Each row is a point. The last column is the point's height on a tilted bowl or saddle (a function of degree 2), plus a little noise. Count its main directions that bend up, bend down and stay straight.

Points:
[[  -1  -42    1]
 [  38  -75  -19]
 [ -24  -14   16]
 [  13    0    5]
 [   3   38   20]
 [  -7  -87   16]
 [  15  -39   -7]
 [ -23   61   23]
 [   9  -18   -2]
 [  11   19   12]
 [-102   27  121]]
Directions: 1 up, 0 down, 1 straight

Points:
[[-42   5  20 -11]
 [-37 -42  13 -29]
 [-53 -46   2 -43]
 [-88 -53  -3 -87]
 [-60   1  -8 -25]
 [ 19 -37  33 -20]
 [ -8   7   5   1]
 [ -9  41 -27  -7]
 [ 33  17  -1  -6]
 [-12   0  55 -14]
 [ 59  17  63 -45]
 [-49  30  17 -13]
 [ 85 -34  12 -55]
 [ 58 -23 107 -91]
 [  9  68  29 -17]
 [-35  14  -8  -7]
 [ 82 -37  16 -54]]
Directions: 0 up, 3 down, 0 straight

Points, 26 rows:
[[ 34 -14 -31 -42 -20]
 [-14   9  -9   5 -26]
 [  4 -15 -39   2 -21]
 [ 30 -60  18  80 -72]
 [  7  22 -56 -29 -35]
 [ 27 -44  11  -7  -1]
 [-21 -12 -52  11 -33]
 [-12  -7 -70 -50 -71]
 [-52 -86  -8   9 -67]
 [ 93  52 -15  58 -27]
 [  1  12 -17 -10 -28]
 [ 72  59 -31  18 -14]
 [-18 -30  21 -43 -17]
 [-38 -18 -31  65 -51]
 [ -2  44  53  20 -51]
 [-27  29  39  30 -27]
 [ -1 -25  -8 -28 -25]
 [ 83  32  41 -33 -79]
 [ 38  15 -70 -16   0]
 [-37 -52  70  -8  20]
 [  0 -60  40  14 -10]
 [-25  35  16  17 -23]
 [-15  29  34 -30 -38]
 [ 74 -68 -63  10  61]
 [ 11  -4 -90 106   3]
 [-35  84  22 -44 -63]]
Directions: 2 up, 2 down, 0 straight

Points, 46 rows:
[[ -11  -58   19  -16   -7   18   44]
 [  69  -14  -57   24  -51  -30   31]
 [  -9   25  -24   26   25  -71   27]
 [  11   31  -57  -36   43   13  -11]
 [  18   35   12   48    3  -65   52]
 [  61  -63   24  -49    8   -4  100]
 [ -26  -65  -44   -7  -45   20   46]
 [ -12  -24   32   -6   14   -6   39]
 [  17   -8   48  -10  -61  -61   35]
 [ -10   12    5  -11  -49  -14   37]
 [  24    7   12   41   80   -8   -9]
 [ -41   39   33  -73  -64   48   37]
 [ -23 -103    6  -21   49   36   25]
 [  20   15   36  -17    7   -8   50]
 [ -57   27   31  -28   20   33   42]
 [ -27  -17   38   40   20  -46   44]
 [  63   32    8   36   15   40  -15]
 [ -24    4  -29  -23  -14   49   31]
 [ -75   13   54   88  -80  -98    5]
 [   0   30 -121   31  -17   17   39]
 [ -56  -30   -3    8   33   13    6]
 [ -42    7   20   -6  -88   11    5]
 [ -53  -46  -30   20  -30  -43   21]
 [  54  -33   41  -40   25   -3   73]
 [  94   16   -5  -33   22  -17   30]
 [   0  -37   -7    4   72   25  -25]
 [ -28   21   98    4  -29  -27   66]
 [  16  -15   33   52    8  -18   40]
 [  40   94    9  -32  -29  -20   66]
 [ -36   29   35   35   32  -35   63]
 [   8   46  -70  -25   17  -26   27]
 [ -13   23    7   95    3   37   26]
 [  53    8   84  -35  -14  -17   87]
 [  13   40   20   70  -70   63  -32]
 [ -58   -7    8  -12    9   39   26]
 [ -68   11   26  -58  -33   -7   17]
 [ -62  -46   58   22   46  -40   26]
 [  -1  -37   25  -50  -88   93   21]
 [   1  -75  -86   -2  -22   13   59]
 [  93  -73  -49  -35   55   57    1]
 [ -20  -11   30  -39   12    7   35]
 [ -77  -11   63  -60   -8   34   23]
 [ -23   12  -21   41   -2  -23   35]
 [ -38   26   93   18  -54   -8   47]
 [  21  -24    6    0   33  -44   27]
 [  33  -30    5   21    7   41   11]]
Directions: 2 up, 2 down, 2 straight

Points:
[[  17   36   22   -3    7  -36  -36    7   18]
 [  17  -51   52   54  -47  -12  -42   25   -1]
 [ -17  -20  -54   30   71  -15    1  -36   41]
 [  67  -33   45   -4   34  -42   30   26    4]
 [ -13  -41   15  -64   20  -56   21   -4   30]
 [   8    1  -36   42   34  -60   64   29   30]
 [ -31   21   10   93  -77    3   23   -4   72]
 [ -22  -17  -91  -37   46  -37  -58   -1   68]
 [   0  -12    0  -40   73   30  -49   59   32]
 [  -9  -13  -11   33  -21   56   14   68   26]
 [ -76  -25   -2   52   39   -5    4   17   31]
 [   6  -37  -61   68  -38  -27   24  -64   56]
 [  45   59   25   43   33   23  -30  -34   57]
 [  -4  -35  -26    6   48  -42    5  -48   18]
 [ -36  -13    6  -30  -18    4  -29   88   -6]
 [  26   -5  -67  -63   30   23  -20  -26   54]
 [ -43   41   -4   -8  -56   40   45   -5   42]
 [  43   19  -39   41   28    5   -4   41   22]
 [ -39  -11  -29  -37    9   16   -3   -6   15]
 [ -51    3    0    1    4  -19  -59   47   -1]
 [ -23   25  -33   16  -13   36  -22   -6   27]
 [ -65  -53   46  -20  -30   -5  -61  -10   18]
 [ -11  -11   12  -11  -76   41  -52   62  -15]
 [  -8  -18   12  -28  -12  -61   -5  -12   17]
 [  -3  -24  -28    3   14   22  -17   94   -4]
 [  19    5  -28  -35   61  -84  -48  -37   59]
 [  -5  -59   30  -25    7   23   47  -95   18]
 [ -25   -1   35   80   34  -46  -24    4   46]
 [ -30  -21   35   25   29  -20   40  -21    7]
 [ -11   81   52   -7  -10  -24    5  -53   45]
 [ -23   21  -19   42   45   -4   40   46   37]
 [  -9  -39  -37 -121  -86   27    4  -27  102]
 [  57  -13   17  -72  -27    8    9   -3   35]
 [   2    7  -19  -42   58   -4   12   24   24]
 [ -10   41  -47  -28   36  -21   -5   -7   29]
 [ -45   30   11    3   48  -38   14  -38   10]
 [ -51  -30  -41   55  -14  -29  -19   16   22]
 [  33   21  -15  -75   23   65   21  -32   62]
 [ -19   10  -32    2  -41   17  -49    8   12]
 [ -62   91  -14   45   12   -4  -39  -36   88]
 [  68  -17   49   -5   33   -7    1  -14    8]
 [   7   -3  -18  -16    8    6  -10   48    2]
 [  27   26  -55   46  -57    9   -8    7   52]
 [ -74   41   68    4  -37   68   -8  -40   74]
 [  17   -6  -33   22   30   19  -31   18   11]
 [   8  -33  -74   43    1  -52   41  -30   42]
 [  35  -25   -6  -76   25   -1   56  -43   10]
 [  14   60   26   48   18  -35  -23  -56   51]
 [ -71   19  -76    1   12  -38  -29  -23   52]
 [  30   13  -60   58  -46  -21   57   26   64]
 [  51  -21  -33  -19  -48  -15  -80  -75   71]
 [ -43   20   34   10   14   50   18  -25   27]
 [ -13  -22  105   15   -9   21    1   -3   54]
 [ -12   43   56  -27   39  -22    9    7   32]
 [  -5  -39   -2  -65   40   -8   -9  -32   31]
 [ -41  -33  -14    5  -26  -24   33  -31    7]
 [  94   22   69  -24  -37  -69   43  -26   40]
 [  29   24   83  -18   32    9   21   52   44]
 [ -10   11   27   45  -39  -44  -27   47   18]
 [ -55   -4   34  -81  -39   -6  -19   -1   47]
 [  36  -37   18   12  -22   62   17  -12   31]
 [ -14  -65    1   37  -42   53   39   12   38]
 [  28    2    0    5  -62   34    4   43   25]
 [  -6   53    7    3   23   -8   51   -9    1]
 [  -6   59   35    0    0   64  -37  -48   78]
 [   6   45   -2   66   17   20   15  -14   37]
 [ -10   17   12   32  -38  -21  -35   -1   20]]
Directions: 6 up, 1 down, 1 straight

Points:
[[  30  -45  -16  -10  -27  -37   32   85   48]
 [ 119   29   27   -3   61   -7   98   20   85]
 [ -30  -61   90   20   21   17   19   28   34]
 [ -32  117    3  -64  -97  -17  -21  -48   91]
 [   9  -31  100   -1  -12  -66  -21   32   11]
 [ -10   15 -108   23  -67  -29   22   30   50]
 [-115   20  -21   45    6   20  -57   13   26]
 [   7  -26   46  -13  -36    8  -28  -59   15]
 [  12  -31   32   42  -23   22  -24   17   -2]
 [ -45  -26   24    2  -10   11   -9  -41   13]
 [ -12   41    5  -32   33   72   18   -3   32]
 [   4    7   50   -2  -87  -17  -89    7   -8]
 [  61  -39  -46  -50  -19   14   43   18   31]
 [  -6   39   69  -10   75    6   -1   44   49]
 [ -10  -77   -6   25   12   50   35   48   45]
 [  29  -43   69   -3  -93  -15   -7   35   37]
 [ -35  -34   12    6   35   12  -57   12   14]
 [  53   18  -22   24    1  -11    4  -24   28]
 [  80  -14  -39   20   37   -3   11   40   48]
 [  14   50   34  -22   33    1   80   -7   48]
 [ -32  -82   61  -58  -24   10    4    1   61]
 [ -43  -44  -20   16  -16  -57   27  -15   33]
 [ -21  -19  -22   20  -22   52  -25   64   27]
 [ -16   36  -71  -29  -26   17  -34   -9   33]
 [ -41  -11  -34  101   22  -60    0    1   18]
 [ -34   -7    5  -93  -60  -66    5  -42   84]
 [ -54  -25    4   15   17  -21  -69    9   -2]
 [ -63   78   58   -5  -94   17  -38   40   36]
 [  -9   16   27  102   25   18  -53   59   -7]
 [ -14  -68  -57   10   35   -1  -48  -31   38]
 [ -44   -1   35  -12   14   37  -63  -35   25]
 [  52  -35  -37    1   26   14  -27   38   38]
 [ -27   -4   -1   42  -61  -21  -59  -35  -24]
 [  82  -11  -76   -6  -37   21   29  -69   33]
 [  -9  -73   84   -3   12    0   49    0   52]
 [  36   -1   42   29  -23    4   38  -59   30]
 [  -3  -30   45  -41  -57  -48  -43  -28   29]
 [ -56   10   19  -26  -15    0    9   22   26]
 [ -24    1  -52   34   20  -30   16   14   30]
 [  15  -19  -21   29  -44   25   15   17   19]
 [  33  -64   11   63   10  -46    2   -2   13]
 [  25   39   10  -52   -7  -53   76    6   54]
 [ -36  -12    0  -31  -35  -35  -77  -13   17]
 [ -33   -9  -55   20   18  -26  -81  -14   25]
 [  -2  -41   71   28   -2   18  -74   -1  -19]
 [   9  -33   27  -22   15   92  -16   27   45]
 [  40   25   60  -12   42   -9  -28   33   39]
 [  -3  -57   -8    6    6    6  -13  -28   14]
 [  58   50   17  -71  -34   46    9  -28   49]
 [ -25  -52  -12   60   52   42   55   38   53]
 [ -40   83  -12   19   25   26  -70  -10   44]
 [  91   20   60   41   61  -57   -6   -7   69]
 [   4  -87    4   99  -59   25  -17   -5   -9]
 [   5   44   23  -45  -10  -25  -14  -33   41]
 [  18   99  -25    7  -70  -18   63   15   56]
 [  32   62   -7    5  -20  -67  -48   16   28]
 [ -25  -82    7  -56  -25   -6  -21   21   51]
 [ -26   73   19   -8   65   20   -2    8   49]
 [  27   19  -28   58   -5   24  -32  -39   15]
 [  46   71   10  -21   36   55  -49  -28   62]
 [ -17    8   46   14  -38  -72  -18   67   -7]
 [ -68   56   23  -39    2  -38   46  -83   85]
 [ -23   29   46  -21   21  -54  -18   47   21]]
Directions: 6 up, 1 down, 1 straight

Points, 65 rows:
[[ -10   44   38  -43    7  -18   16  -57  -71]
 [  61   69  -15    0   14   49   21   80 -111]
 [   6   27   15  -41  -11  -17  -29  -15  -23]
 [  63    5   -8   17   -1   72   39   43  -10]
 [  11   -9  -63   25  -48  -49  -60  -24   77]
 [ -32   31   42  -29   12   11  -42   27   22]
 [  -2  -27    5  -16   43   17    3   49   -5]
 [ -40   10    0   -4  -54   30   -2   -9  -19]
 [  35  -24   17   41    3  -20    6   39    6]
 [ -12   -1  -44  -19  -11   17  -10  -31   -7]
 [ -11   27  -37  -67  -13   30   49    0  -49]
 [ -11  -25  -27   -4   -8    7   19   11  -15]
 [   4   34   46  -41  -47   -8    5   22  -34]
 [  37  -59   22    0  -58  -15  -22    0   21]
 [ -15  -36  -58  -23   51   40   -8   24    4]
 [  13  -65   46  -31    0    0  -65  -26   54]
 [  -6  -32  -46  -55   17  -27  -19    6  -37]
 [  25   22  -14   11   16    0  121  -42   96]
 [   2   50  -13   10  -84   29  -32  -17   45]
 [  11   22   49  -38    8   67  -18   54    2]
 [  -7  -23   29   33   37  -25  -18   39   42]
 [  33   22   41  -38  -22   34   80   51  -51]
 [   6  -18   40   -6  -44  -25  -11  -33   -3]
 [ -17  -29   22  -12  -12   -1   35  -70  -50]
 [  13   40    2   -7  -30  -38   30  -18  -20]
 [   5  -51  -62   35   44   11   -9  -49  -25]
 [  33  -36  -49    6   43  -22    4   33  -37]
 [  46  -12   43   11   13   67   31   -3   44]
 [  -4  -21   45  -41    0    4   13    3   -9]
 [   4   65  -34   68  -25  -44   -3   29   71]
 [   2   12   28  -47   47   -5  -18   18   -7]
 [  31  -22  -37    0    3  -54   -8   49   -9]
 [  -5  -17  -55   13   83   63   -9  -12   72]
 [  55    4  -49  -24   -7   62   -6  -11   45]
 [ -35   64  -43  -45  -59   98    9   26  -62]
 [  21    7  -19   28   19    7    6  -15    5]
 [ -19  -72  -34   -1   30   53  -46   -9   47]
 [  -8   34  -46   -2  -10   41  -19    4   21]
 [  26   16  -58   -3   11  -10   24  -21  -21]
 [   1    4   -1  -44  -28  -29   13    7  -28]
 [ -21   17   36  -54    2   21   -4  -31  -33]
 [  47   46   22   27   63  -14    7   -2    4]
 [ -32   85  -44   -2   -5  -42   28   18  -57]
 [  35  -20  -31    9   24  -40  -14   25  -22]
 [ -40  -11   -7  -33  -63  -38    5   48  -10]
 [  79   67  -40   -3    6  -19  -23    0  -62]
 [ -43   38   18  -24   65   -5   19   -1  -39]
 [ -44  -55   -4   19   15   23  -43   -9   11]
 [  30  -24   27   29  -17   -8  -62  -15   55]
 [  30   28   41  -24  -21   -1   34   19  -26]
 [ -13  -51  -22  -31  -23   22    3   29  -16]
 [  28   -7  -10   71    9   84   27   45   59]
 [   1   40   16  -46  -38   13   48    9  -57]
 [  34  -24    1   57  -67   -6   35  -40   34]
 [  -8    8   -7  -15   10  -23   19   13  -33]
 [ -38   30  -37  -48   12  -15  -46   18  -39]
 [  47   29   34  -11  -54  -12  -20  -47    8]
 [ -44   54   52  -53   42  -18   -2    5  -43]
 [  -7  -27  -45   -2   17   -8   29  -24  -28]
 [  39    1   32  -21    3   23   22   36  -20]
 [ -47   35   -8   42  -37   19  -38   33   55]
 [   1   34    3  -44   24  -23  -61   45    7]
 [ -16   11  -22  -37   17   29   38    8  -35]
 [  15   -9  -19   19  -26  -36  -15   -4   11]
 [ -43    0  -33  -34  -10  -49   -9   48  -27]]
Directions: 4 up, 3 down, 1 straight

Points (68 x 9):
[[  90   33   52    7   25  -38  -71   19   -5]
 [  50   11  -93   54   25  -13   -4  -24    0]
 [  38   21   19  -47  -18  -41  -74  -14    9]
 [  48  -24   33    8   22   23   -8  -56  -21]
 [  40  -28   10   37  -74   10  -23    6  -12]
 [ -18   -4   18  -42   37  -15   10  -36  -17]
 [  -3  -49  -27   57  -15   -8  -15   11  -15]
 [ -21  -18  -23   46  -61  -29  -64  -34   -6]
 [ -86   25   24  -20  -28  -31  -11   28   19]
 [ -36   43  -31   23   42   32  -12   22   -9]
 [  23   15    6  -41    4   64   11  111  -19]
 [  71   -2  -37   19   -3   49   26  -62  -21]
 [  50  -75   24  -67   -4  -70   52    3   10]
 [ -50  -33   -5    1  109  -32  -70   44  -29]
 [ -41  -33  -26   33   25  -44  -69   -3  -15]
 [ -42  -91   46    9   59   21  -61   65  -47]
 [  37  -52    3  -97   37  -60  -31  -20  -28]
 [ -13  -32  -29  -33  -63   29  -19   -6   -3]
 [  -6   -2  -37  -32   -3   23  -37  -38  -11]
 [  -9   55  -55    9   24   -7  -39  -14  -10]
 [  43  -15  -80    7   31   38   44  -42  -10]
 [ -19   71   63   13   51    2   37   68   29]
 [ -53    9   14   87  -13   -7  -33    4  -41]
 [ -33   13  -19  -54  -13  -18   27   21    7]
 [ -26   37  -64  -37    2   25   50   19  -14]
 [   0  -13  -16   26  -21  -85   35   23   12]
 [ -40  -20  -73  -17  -24   73    9   21  -21]
 [   6   27  -63  -17  -19   21    8   33  -18]
 [ -73   68  -27    3   24   -4    7    7    2]
 [  45   19  -14   24  -15   45    0  -42  -17]
 [ -60   95  -39    6  -16  -18  -21   -9   -2]
 [   6   16   37   38   30  -38   52   25   -1]
 [  -7  -35   46   45 -113   59  -44  -40   33]
 [  -2   -9   10   47   52   68  -49  -16  -15]
 [  38  -26   -6  -13   60   71  -49  -66  -33]
 [ -18  -22   21   30  -18  -45   19   65   -9]
 [ -11  -24   -2  -56   55  -45  -48   57  -18]
 [ -77  -71   31  -34  -19  -59   14   69   10]
 [  30 -110  -15   13   21    8  -69   -1  -16]
 [  83   77    1    8   -4   25  -13   14   -2]
 [ -20  -19  -33   94  -27   -2   -1  -56  -43]
 [  11   19   41  -48  -25  -48   60   28   15]
 [ -11   -2  -71  -48   -4   -5   13   -8   -2]
 [ -20  -47  119   88   16  -94  -31   -8 -121]
 [   1  -23   35   39    6   -9  -26   -3  -23]
 [   8   23  -49  -49  -38  -34  -54  -10   14]
 [  16  -30  -86   49  -18   41   39   90  -12]
 [  22  -42   35   37   33  -48   25   72   -2]
 [  13   25  -49   32   33   25   55   13   -4]
 [ -12   90  -45   -2    2   -3  -37   24   -4]
 [  59   47  -17  -80    9    9  -14  -58  -36]
 [ -69    3   55   -7   56  -35  -67   87  -25]
 [ -36   -6    6  -51  -65   -3  -51   48   -6]
 [  85   92   80   18  -15  -49  -30   57   21]
 [  -1   13  -17   -1  -37   -6   76  -30  -11]
 [  -4  -18  -45   69   -7   -1   13  -37  -23]
 [   9  -31  -40  -20  -42   29   10  -43   -5]
 [  14  -10   -2  -15   61  -87  -37   45    6]
 [  26   22  -50   -5    6  -16   12   79    6]
 [  -2   -6  -20    4  -32  -62   28   16   11]
 [ -30   13   12   -4  -41    4  -42   -5    3]
 [ -47   43   -2   23  -77   -8   -3  -25   -6]
 [ -20   -3   52  -34  -17   20  -11  -41    2]
 [ -28  -20  -14   -3   20   12  -39   77  -17]
 [  34  -42    6   66  -30  -24    2   56  -29]
 [ -37  -11   38  -32   20   58    6    3    0]
 [  34  -69  -17   33    9  -61  -62   61  -20]
 [  94  -76  -45  -35  -22   23   21   61   -8]]
Directions: 4 up, 3 down, 1 straight

Points, 70 rows:
[[  63   25   -4  -19  -27  -38    5    8  -34]
 [ -34  -10    4   84  -73   44    5    2  -39]
 [ -27  -11   41   23   69   17   25  -62  -38]
 [  58   -8  -72   -5  -57   27  -40  -56   30]
 [ -12    3  -24   39    4  -29   15    7   -2]
 [  20   10  -44   94  -17   40  -16  -16  -30]
 [ -49   29  -77  -61    1  -35   17   14  -49]
 [  46  -42  -85   -2  -24   34  -24   10  -31]
 [  29   35  -12   35  -54  -19   66  -36  -55]
 [ -35   69   -9   11  -24   41  -38   15  -34]
 [  75   40  -61   23   20    1  -18   26  -58]
 [ -40  -78  -15   12   16   22   49  -16   80]
 [ -48  -23   11  -20  -15   36   38  -13    3]
 [  28   13   21  -12   24  -84   29  -15  -27]
 [ -60   27   13    8  -24  -18  -12  105   13]
 [  -8   -2  -28    7    9   24  -56   53  -46]
 [  -8   -9   14  -17  -76   24   32  -40  -37]
 [  12   27   -2  -17   50   47  -26   43   -2]
 [   1  -36  -49    1   60  121   30  -49  -23]
 [  -9   17  -67  -18  -25   82   53  -33  -68]
 [ -62   44   -6   -5  -66   27  -38  -15  -55]
 [ -32  -51   17    6   31  -20    5    5   34]
 [  12   53  -24  -60   12  -31    5   72  -15]
 [  -2   13  -22  -34   11  -10   15   12   -9]
 [   7   66   38  -26  -45   63  -61   -3  -49]
 [ -35  -50   26    7    9  -73   18   60   77]
 [   9   12   14  -48   98   -4  -52   69    7]
 [  46   76  -76  -10  -18   91   14  -36  -64]
 [ -48  -51    6   15   38   17    3  -51    3]
 [ -27    6  -41  -66   29    4  -25   54  -31]
 [ -42   20   55  -40   70   14  -49  -46  -46]
 [  21  -55   63   -7  -53  -54  -64  -32  -54]
 [  46   53  -21    7  -46   16    7   45  -63]
 [ -31  -22   -4   35  -14   22    9  -48    4]
 [  74   56   43  -30   -7    3   72   17  -98]
 [ -48   52  -39  -59  -28  -48   75  -63  -85]
 [  38   42  -22   61   42  -29  -42   17  -33]
 [   2   -1   60   36  -49  -64   10  -77  -38]
 [ -56   18  -74  -56  -66  -69  -25   30  -46]
 [  77   21  -23   27   70   34    5  -47  -37]
 [ -17   69  -22   -5    6  -29   -8  -60   -3]
 [   2  -27  -39    7   55  -10  -13   18  -14]
 [  11   86   42   15   72  -16   20   -4   22]
 [  96   12   -6  -23   18  -35   -4  -74  -41]
 [  17  -21   71  -56  -17   87   71  101   -2]
 [   8   26  -30  -44  -44  -31  -33  -16   -9]
 [  23   27  -28   34  -37  -58   10  -13  -11]
 [ -62  -56  -60   59  -24   52  -46   -7  -15]
 [  21  -86  -51  -10   82   53   -6   -3   -3]
 [  10    4  -11   84   46  -38  -33   32  -51]
 [ -27  -48   13   21  -71  -25  -63   54  -46]
 [  57    2  -19   -9   11    5   -2  -25  -24]
 [  39  -34  -63  -46  -46  -41  -63  -30   -3]
 [  31  -30   16   17  -22  -24   -2  -32   -8]
 [  13  -30  -40  -88  -31   25   25  -48  -47]
 [ -54  -37  -30  -68   21   61   -4   14  -20]
 [  38   11   65   -5    0  -30   -2  -34  -44]
 [ 100   11   34   19   -2  -89   47   21  -99]
 [  17  -93   19  -11  -38  -54   25  -32   42]
 [  48  -32   -5  -57   21  -50  -13    1  -41]
 [  22    0    8   -3  -33   53  -11  -26  -34]
 [  41 -102   26   15  -20   57   49  -39    8]
 [  13  -21   18  -95  -53  -59   44   21  -20]
 [  58   -6  -21  -11  -64  -17  -61  -40    9]
 [  56   94   19   12  -28   31  -19   16  -18]
 [  60   11   39  -28   79   -5    8  -28  -50]
 [ -74  -21   62    2   41    3   48  -29    3]
 [  33   41   24  -44   27   16   23   19  -19]
 [  56    9  -33   16   21    8  -71   10  -40]
 [  63   13    4  -45  -17   36  -30   -7  -49]]
Directions: 2 up, 5 down, 1 straight

Points, 69 rows:
[[  55  -13    8   63   -5   15  -30   61   81]
 [ -13   20    9  -12   13  -28    0  -47    0]
 [ -10   65   25  -35  -27   19  -12   62   19]
 [ -35   -4   24   -4   17   12   63   -6  -23]
 [ -40   38  -20  -33   80   12   35   34    5]
 [   0  -52  -27   25   -6  -34   54  -22   -8]
 [  38  -35  -21   19  -31   -1  -27   27   35]
 [   3   30  -55    8 -121   32  -14  -65  121]
 [ -16  -16   48   26   37   68   17  -61  -15]
 [  23   61  -53  -36   37   48  -59   28   59]
 [  59  -37   31    3    1   55   35  -31   31]
 [  -8  -32    8  -45  -47  -81   18  -10   29]
 [  -3  -18  -34   20   32  -34   49  -34   -5]
 [  15   44   50   42   22   10   -5  -31   14]
 [ -35   22  -69   -9  -17   28   23    8    0]
 [ -31    5  -33  -40  -55  -13  -12  -50   36]
 [   8   32   -8   23  -52   -9   46   -9   23]
 [ -32   22   60  -26   82  -39  -51  -31    6]
 [ -26   39   15  -21   23    4   39   11   -7]
 [  32   11  -41   39  -26   33   42  -14   25]
 [  18    1   22  -29  -33   31  -16   -6    8]
 [  16  -48   -5   12  -15    7   -4   48   12]
 [  -7   44   48   13   33  -15  -10  -11   10]
 [  -9   44  -20   71  -49   14  -35  -64   45]
 [  20  -30  -12  -10  -26  -24   -4   24    4]
 [  11  -35   17   27   28   36   -9  -19   -3]
 [ -35   10  -22   45  -40   24   11   33   35]
 [  -9  -57    8   25   -2   37    8  -23  -10]
 [  -3   10  -25   -1  -28  -53   16    9   22]
 [  16   24   12   54  -42   -5   -3    9   44]
 [   2    0  -54  -71   14   55   23   21  -43]
 [ -38    3   48   12  -23   68   23   27   24]
 [  52  -80   -4   31  -35  -14  -15   -4   47]
 [  11  -18  -21  -61  -42    2   28   33  -39]
 [  24   -1   28   47  -17   21   76  -12   21]
 [ -30   31   27  -18   35  -57   52  -15   21]
 [ -15   -7   12   10  -41  -12   17   69   16]
 [ -20  -36  -20    5   19  -33    2  -11   -6]
 [ -20  -44   56  -45   43   -1   46    4  -15]
 [  32  -14  -10   16   27   -4  -57   21   32]
 [  14   16    4   19  -25   -9  -18  -91   12]
 [ -21  -50   25   57  -10   18  -45  -24  -20]
 [  17   11    1  -18   27  -32   22   -5   -3]
 [  13  -58  -20   45   29   38   -1   51   39]
 [  45  -32    8   -6  -27   28   24  -22   11]
 [ -29   42   29  -22   16   -6  -49  -51    4]
 [  13  -13   51   11  -42   14  -58  -19   10]
 [ -32   43   11   28   52   24   20  -48    1]
 [ -25   28  -15   43   28   52  -21  -49    7]
 [  -8  -31   70   26  -30   -3   69   15   18]
 [  37    5   33   40    8  -30   20  -25   18]
 [ -50  -29  -44   34  -54   10  -21   45   51]
 [ -12   -5   33  -49  -66    3  -45  -24   29]
 [  -9    4   20    1  -83   37  -64  -21   54]
 [ -45   90  -21  -52   42   49   -4   34   40]
 [ -51   16  -47   61    3    3   13  -23   15]
 [ -87  -24 -115   -2   33  -23   42   38   21]
 [  47  -41   10   46   31  -34   44   -6   27]
 [  -2   20   82   -2  -36   22  -18  -11   11]
 [  24  -42  -42  -20  -24   28  -18   -6   17]
 [ -13    5  -60  -32  -11   12   42  -10  -26]
 [ -29   38   63  -51   35  -26  -15   -5   11]
 [  24   70  -32   -6  -60   -2  -50   62   79]
 [  -4   48   57   20  -24   69   12   -8   40]
 [  13  -60   28  -19  -13  -24  -53    2    9]
 [   5  -18   54    8   16  -57   63 -105    6]
 [  55  -17   28   26  -40   33   39  -35   37]
 [  32   69   33   53   14   71   15    3   78]
 [  24   14  -36   -4  -88  -34  -57  -18   93]]
Directions: 6 up, 1 down, 1 straight
